Rows are points. Two turns around zero, p and q, are shown by what they do to some points. Write where each new point lands after one turn and then the other. Backwards means that the second turn is done in reverse. Each puzzle has new turns, and all numbers are rounded.

Turn p:
-.42  .07 -.10 =>  .08  .35 -.25
-.42  .32  .26 => .40 .43 .04
 .33  .23 -.31 =>  .13 -.44 -.21
 .43 -.60  .21 => -.57 -.24  .45
-.32  .21 -.04 =>  .22  .25 -.19
 .40 -.22 -.01 => -.25 -.34  .17
Turn q:
-.44 -.02 -.40 => -.33 -.50 -.05
-.01  .23 -.33 => -.31 -.04 -.26
.23 .26 .41 => .04 .50 .18
 .22 -.47  .31 => .59 .03 .12
Where do these land?
q, then p: -.24  .17  .05 => .03 .28 .09
q, then p: .75 .37 .08 =>  .63 -.31 -.47
p, then q backwards: -.06  .23  .32 =>  .08 -.17  .35
q, then p: -.22 -.45 -.63 => -.78 -.06 -.19
p, then q: -.10 -.22 -.03 => -.20 -.08  .11
q, then p: -.14 -.10  .20 => .00 .01 .26

Turn p:
 .23 -.36  .04 -.04  .04 -.04 =>  .06 -.06  .40  .00  .09  .13
 .08 -.02  .30 -.01 -.17  .40 => -.25 -.08 -.02 -.06 -.22  .40
 .52  .21  .01  .33  .20 -.03 =>  .55 -.30 -.07 -.15 -.07  .20
-.07  .10 -.26  .05 -.45 -.28 => -.09 -.07  .02 -.24 -.19 -.51
 .00  .06 -.18 -.23  .26 -.10 =>  .16  .27 -.03 -.03  .25 -.05
-.55  .08  .07 -.22  .25 -.33 => -.05  .43 -.15  .46  .10 -.31
-.21 -.07  .02  .11 -.13  .39 => -.39 -.18 -.15  .01  .04  .15
Turn q:
-.06 -.45  .17  .22 -.14 -.21 => -.22 -.40  .31  .05  .19  .04
 .07  .19 -.01  .24  .23 -.15 => -.05  .08  .05  .26 -.20 -.23
-.02 -.05 -.32  .17  .13 -.34 => -.29 -.14 -.08  .03 -.09 -.39
-.06 -.24 -.19  .02  .02 -.03 => -.22 -.13 -.11 -.03  .14 -.04
 .20 -.54 -.05  .14 -.29  .01 => -.01 -.49  .02  .02  .44  .02
 .18  .25  .38 -.43  .03  .08 =>  .39  .43  .24 -.18  .06  .09
-.30  .28 -.23 -.14  .27 -.19 => -.28  .30 -.13 -.16 -.33 -.17
 .06  .45  .20 -.06 -.27  .26 =>  .50  .10 -.04 -.04 -.27  .23
-.07  .12  .06 -.16  .02  .57 =>  .18  .27 -.26  .05  .05  .44
Where do these land?
p, then q:  .08 -.09 -.14  .22  .23  .09 => -.13  .08 -.03  .20  .27 -.05
q, then p backwards:  .21  .02 -.09  .24  .03 -.19 => -.17 -.05 -.04  .22 -.05 -.25
p, then q: -.75  .08 -.13  .07  .09  .12 => -.58 -.12 -.23  .12 -.39 -.22
p, then q:  .12  .04  .20  .12 -.48  .29 => -.04 -.22 -.07 -.39  .11  .41
p, then q backwards:  .03  .14  .52 -.52 -.09 -.06 => -.35  .47  .27 -.12  .36  .14
q, then p:  .12 -.29 -.24  .15  .08 -.13 =>  .06 -.03  .09  .30  .23 -.22
p, then q backwards:  .19  .09 -.13 -.28  .13 -.13 =>  .15  .13  .12 -.34  .02  .04

Turn p:
 .30  .05 -.41 -.04 -.04 -.10  .28  .21 => -.07 -.13  .02  .01  .24 -.23  .48  .17
-.21 -.14  .28  .20 -.41  .01 -.30 -.08 => -.23  .04 -.18  .30 -.28  .22 -.37  .06
 .14  .06 -.38  .37  .00 -.04  .34 -.20 => -.12  .06 -.12  .22  .49 -.06  .30 -.20
 .34 -.15 -.15  .33 -.17  .14 -.18 -.38 => -.13 -.20  .08  .40  .33  .40 -.02 -.05
 .11  .15  .29 -.32  .30 -.53  .21  .25 => -.01  .38  .49 -.32 -.22 -.37  .16  .07
-.08  .06 -.22  .35 -.09  .10 -.38 -.18 =>  .04  .08 -.27  .22  .20  .43 -.08  .11
-.21 -.10  .19 -.20  .30  .37 -.06  .39 =>  .08 -.22 -.13 -.60 -.17 -.05 -.23  .02
-.36 -.30  .02 -.39  .23  .14 -.04  .11 =>  .32 -.16 -.07 -.27 -.08 -.29 -.39  .10
-.09  .00  .27  .23 -.23  .13 -.12 -.25 => -.15  .02 -.09  .24 -.14  .26 -.23 -.23
 .07  .37  .11 -.52  .11 -.22  .26  .12 =>  .26  .13  .28 -.19 -.35 -.32  .37 -.07
Turn q:
 .11 -.12  .37 -.08 -.20  .17 -.13  .31 =>  .46 -.02  .23  .08  .25  .06 -.04 -.09
 .43  .29  .10  .08 -.10 -.21  .01  .14 =>  .03  .36  .27  .21 -.16 -.01 -.12 -.27
-.09  .30  .01  .19 -.36  .13 -.13 -.18 => -.20 -.30  .27  .27 -.05  .12  .10 -.15
 .11  .05  .10 -.14  .26 -.14 -.31 -.07 => -.06  .04  .05 -.13  .06 -.19 -.40 -.06
-.12 -.03  .14  .54  .56 -.22  .75  .31 => -.20  .80 -.40  .02  .18  .58  .13  .36
-.18 -.61 -.16 -.03 -.07  .04 -.23  .22 =>  .40 -.22 -.21  .07  .10 -.27  .03  .45
-.22 -.01 -.07 -.17 -.01 -.16  .20 -.23 => -.25 -.02 -.15 -.16  .08 -.15  .25 -.04
 .03 -.12 -.25 -.21  .16  .15  .06 -.58 => -.21 -.31 -.44 -.26 -.22 -.11 -.02 -.22
-.07  .26 -.25 -.19 -.24  .24 -.22  .08 =>  .03 -.32  .39 -.12 -.26 -.03  .09  .02
Where do these land?
q, then p: -.10 -.47 -.20 -.27 -.14  .21  .25  .03 => -.05 -.28  .21  .08  .23 -.40  .34  .11
p, then q:  .16 -.23  .13 -.05  .39 -.60  .15  .07 => -.21  .35  .37 -.16  .49 -.03 -.22 -.13
p, then q:  .06 -.60 -.11  .46  .21  .16 -.41 -.01 =>  .19 -.27  .04 -.34  .10  .10 -.56  .51
p, then q: -.16  .01  .21  .12 -.28 -.11 -.14  .38 => -.01 -.17  .36  .03 -.03 -.08  .32  .27
q, then p:  .24  .20 -.20  .09 -.13 -.04  .24 -.29 =>  .02  .02 -.28  .41 -.02 -.06  .00 -.22
p, then q backwards: -.49  .44  .18  .11  .32  .05  .08  .23 =>  .34 -.08 -.06 -.37  .41 -.05  .46 -.02
p, then q backwards: -.08  .07  .14 -.23 -.44 -.20 -.12  .02 =>  .21  .01 -.43  .27 -.13 -.08 -.07  .08
p, then q:  .36 -.12 -.01 -.18  .24  .02 -.30  .11 =>  .44  .07  .05 -.19  .27  .10 -.10 -.07
q, then p backwards: -.01  .61  .18  .02 -.14  .19  .43 -.18 =>  .46  .40  .37  .36  .06  .15  .09 -.11
p, then q: -.10  .08 -.42  .24 -.16  .28 -.01 -.10 => -.02  .00 -.34 -.05 -.40  .15 -.03  .25
p, then q:  .13  .03  .10 -.29  .13  .04 -.16 -.26 =>  .24 -.02 -.03  .15  .09  .08 -.17 -.32

Turn p:
 .39  .25  .14  .01 -.37  .51 -.29 -.18  .07 -.44  .35 =>  .20  .02 -.41  .20  .10 -.25  .28  .12  .02 -.71  .39
 .03 -.55  .26  .18 -.11  .59  .36 -.30  .14 -.38 -.17 =>  .55 -.05 -.18 -.18 -.27  .55 -.24  .21  .34 -.40  .23
-.08 -.11 -.25 -.34  .48 -.36  .07  .66 -.08  .41  .45 => -.79  .16  .30 -.24  .16  .24  .11 -.11 -.53  .15 -.40
 .18  .12 -.14 -.14  .73 -.57  .01 -.06  .21  .49  .12 => -.64  .01  .31 -.10  .66  .04 -.25 -.01 -.05  .49  .01
-.30 -.55 -.36  .27 -.16  .20 -.25 -.47 -.36 -.58 -.12 =>  .28 -.72 -.46 -.27 -.64  .04 -.06  .19  .02  .03  .29
 .29  .14 -.37  .08  .16 -.34  .28  .39 -.26  .67 -.10 => -.46 -.21  .56  .30  .19  .11 -.05 -.45 -.04  .18 -.44
 .00  .17  .48  .56 -.23  .10 -.13  .03  .01 -.69 -.01 =>  .47  .18 -.48 -.06 -.12  .00  .52 -.27  .34 -.06  .40
 .13 -.18  .08 -.51  .11 -.29 -.14  .37  .16  .27 -.50 => -.45  .34  .48 -.02 -.19 -.12 -.06  .31  .32  .19 -.28
 .22 -.10 -.14 -.31 -.06 -.69  .14  .02 -.04  .55  .06 => -.29 -.13  .80  .12  .21 -.05  .05  .12 -.21  .32 -.08
-.49 -.17  .32  .15 -.56  .24  .08 -.36  .08 -.28  .07 =>  .85  .06 -.25 -.02 -.28  .06  .08  .26 -.18 -.01  .15
-.22  .21 -.02  .45 -.39  .56 -.31 -.12  .46 -.20 -.07 =>  .55 -.03 -.73  .19  .11 -.14  .16  .20  .24 -.20 -.24
-.16  .26  .45  .12 -.02  .55 -.27 -.25 -.34 -.06 -.01 =>  .20  .28 -.54  .43 -.25 -.06 -.21 -.12 -.07 -.10  .35
 .02  .53 -.45 -.54  .41 -.49  .43  .27 -.05  .23 -.06 => -.47  .11  .59 -.36  .33 -.43 -.33 -.44 -.21  .11 -.36
Turn q:
-.56  .49 -.12  .30 -.71  .12 -.17  .34 -.09  .59 -.63 => -.29  .56 -.10  .08 -.71  .14 -.51  .03  .72 -.42 -.42
 .24  .01  .62  .22 -.32 -.37 -.02  .53  .07  .08 -.17 => -.39  .26  .32  .38 -.24 -.44  .22  .42  .16  .22 -.20
-.20  .23 -.10 -.24  .04  .58  .03 -.11  .16 -.61 -.19 =>  .19 -.38  .01 -.34 -.13 -.31 -.21 -.58 -.19 -.24 -.25
 .52 -.16  .56  .47  .03  .37 -.16 -.12  .39 -.11 -.29 => -.21 -.37  .39 -.40 -.42 -.05  .49  .22 -.05  .37 -.39
 .41  .05 -.23 -.22 -.15  .31 -.19 -.07  .53 -.34 -.25 =>  .31 -.30  .17 -.50 -.39 -.34  .08  .11 -.23 -.30  .04
-.26 -.02 -.13 -.40  .04  .06 -.19 -.41 -.05 -.13  .57 =>  .30 -.12 -.33  .01  .23  .17 -.43 -.09 -.53  .13  .12
-.21 -.33 -.45  .12  .03 -.08  .33 -.34 -.17 -.25  .61 =>  .13 -.37  .06  .35  .38  .54 -.16 -.22 -.33 -.15  .37
 .40  .21  .14  .01  .30 -.46  .42 -.03 -.48  .46  .20 => .13 .30 .16 .18 .76 .11 .15 .33 .45 .30 .09
-.47 -.40 -.35 -.65  .15  .38  .20 -.34  .36 -.25  .17 =>  .06 -.39 -.24 -.38  .00 -.02 -.46 -.56 -.42 -.04  .64
 .08 -.16  .29  .07 -.39 -.09 -.42  .26 -.21  .02 -.75 => -.15 -.03 -.32  .21 -.65 -.37  .25  .23  .47  .04 -.25
-.21  .06 -.12  .13  .44 -.62  .06 -.08 -.10  .13  .23 => -.28  .22 -.25  .16  .63  .23  .12  .15 -.09 -.14  .11
 .25  .02 -.10  .18  .55 -.21  .10  .37 -.41  .40  .50 =>  .19  .62  .12  .24  .54  .33  .46 -.04  .02  .23  .14
Where do these land?
p, then q backwards: -.42 -.47  .42 -.16  .14 -.47  .56 -.28 -.41 -.14  .44 =>  .20 -.42 -.20 -.12  .10  .59  .01 -.11  .58  .34  .72
p, then q: -.02  .12 -.23  .30 -.36 -.25 -.59  .04 -.34  .25 -.42 => -.59 -.04  .19  .23 -.21  .44  .03  .41  .33 -.14  .29
q, then p: -.59 -.26 -.01  .13  .52 -.22 -.11 -.43 -.42 -.11 -.27 => -.01 -.63 -.32 -.40  .04  .15 -.60  .16 -.08  .03 -.38
q, then p: -.02 -.51  .14 -.23 -.34  .30  .39 -.04 -.26 -.51 -.27 =>  .26 -.42  .18  .09  .12  .47  .28  .58 -.04  .30  .26
p, then q:  .11  .48 -.26  .25  .57 -.24  .34  .33 -.09 -.11  .07 => -.12 -.34 -.57 -.52  .37  .17 -.30 -.03 -.01  .13  .08
p, then q: -.28  .27 -.25 -.41 -.24  .13 -.20  .24  .45 -.03  .39 =>  .05  .09 -.22  .25  .37 -.48  .24 -.18  .43 -.39  .00
p, then q backwards:  .06 -.16 -.50 -.60 -.01 -.53 -.23  .31  .42  .29 -.25 =>  .35  .43  .79  .34 -.08 -.22  .16 -.04  .46 -.02 -.23
q, then p:  .38 -.46  .17  .40 -.37  .45  .30 -.42  .07  .15  .49 =>  .05  .37 -.04  .71 -.27  .71  .01  .32 -.09 -.29  .03
p, then q backwards: -.19  .50  .14  .06  .05  .32 -.12  .36  .48  .18 -.35 => -.19  .62  .20 -.06  .12 -.15 -.24  .26 -.51  .17 -.16
p, then q:  .34 -.49  .36  .00 -.18  .30 -.26  .51  .01 -.35 -.21 => -.10 -.15  .68  .00 -.26 -.25 -.47 -.26 -.15 -.40 -.04
p, then q:  .33  .46  .16  .20  .24  .60 -.04 -.25 -.24  .34 -.01 => -.02 -.20 -.17 -.07  .03  .59  .31  .01 -.44 -.37 -.43
q, then p:  .31  .54 -.13  .06 -.02 -.39 -.01 -.37  .34  .05  .39 => -.64  .47 -.14 -.14 -.37  .01  .08 -.31  .21 -.13  .04
